Each point is reached from the start by the listed moves, each made once or not at all, plus a little noise. Say if it took an odd or an even number of moves. Then give how often each move was made.
In the rows, 128 means zero.

Moves:
(1): [163 148 156]
(2): [ 93 177 168]
(3): [125 131 178]
Start: [138 150 122]
Points:
[ 99 200 164] => odd (0, 1, 0)
[136 215 190] => even (1, 1, 0)
[143 149 123] => even (0, 0, 0)

Moves:
(1): [130  96 119 123 113 121 137 140 144 145]
(2): [139 157 109 134 151 129 168 134 135 139]
(3): [117 117 162  89 128 151 150 158 123 132]
(4): [144 123 143 183 103 127 115 124 170 104]
(5): [118 120 138 140 122 130 156 113 131 144]
(6): [137 152 138 110 100 166 121 127 113 117]
(7): [119 122 152 130 116 120 171 103 118  82]
(8): [148 132 138 155 122 160 137 160 126 132]
Start: [147 140 137 134 139 150 128 121 130 137]
Points:
[138 150 161 112 156 177 218 141 134 166] => odd (0, 1, 1, 0, 1, 0, 0, 0)
[151 147 154 131 100 176 241  96 133 122] => odd (1, 1, 0, 0, 1, 1, 1, 0)
[159 159 163 180 139 176 249 118 127 123] => even (0, 1, 0, 0, 1, 0, 1, 1)
[193 168 143 221 130 183 163 156 178 128] => odd (0, 1, 0, 1, 0, 0, 0, 1)
[165  90 210 173  80 190 198 165 170  90] => odd (1, 0, 1, 1, 0, 0, 1, 1)

Moves:
(1): [131 147 116 118 151  79 123 119 130 118  99 143 143 129]
(2): [112 117 126 119 125 155 112 130 143 121 149 140 137 141]
(3): [102 128 129 126 115 124 108 110 144 141  99 133 130 147]
(4): [149 128 106 118 150 100 115 104 109 103 116 119 129 118]
(5): [161 162 103 123 142 154 152 112 140 139 110 173 124  87]
(6): [137 124 106 128 142 124 116 107 138 147 138 169 119 121]
(7): [ 98 124 105 154 117 144 120 133 114 112 145 150 159 109]
(8): [133 123 130 139 134 135 110 136 110 129 119 100 138 125]
(9): [115 124 112 141 133 132 134 119 141 144 118 105 131 132]
(10): [120 137 137 132 118 125 141 108 120 134 109 137 130 148]
(11): [139 121 109 112 112 131 121 137 128 134 129 173 137 128]
Start: [133 135 124 136 115 142 156 124 113 128 104 121 119 137]
Points:
[204 174  47 106 164 105 136  95  92 110  39 189 149  85] => odd (1, 0, 0, 1, 1, 0, 0, 1, 0, 0, 1)
[ 55 112  72 180 104 186  99  70 128 162  85 160 166 163] => odd (0, 1, 1, 0, 0, 1, 1, 1, 1, 1, 0)
[175 141  48  99 159  67 122  81 108 117  71 214 136 124] => even (1, 0, 0, 1, 0, 1, 0, 0, 0, 0, 1)
[143 145  16 165 164 190 120  62 111 126 102 180 160  74] => odd (0, 1, 0, 1, 1, 1, 1, 1, 1, 0, 0)
[119 150  75 133  97 200 140  79 144 173  41 187 151 150] => odd (0, 1, 1, 0, 1, 0, 0, 1, 1, 1, 1)
[145 179  73 116 156 121 120  46 117 116   7 172 153 137] => odd (1, 1, 1, 1, 1, 0, 0, 1, 0, 1, 0)
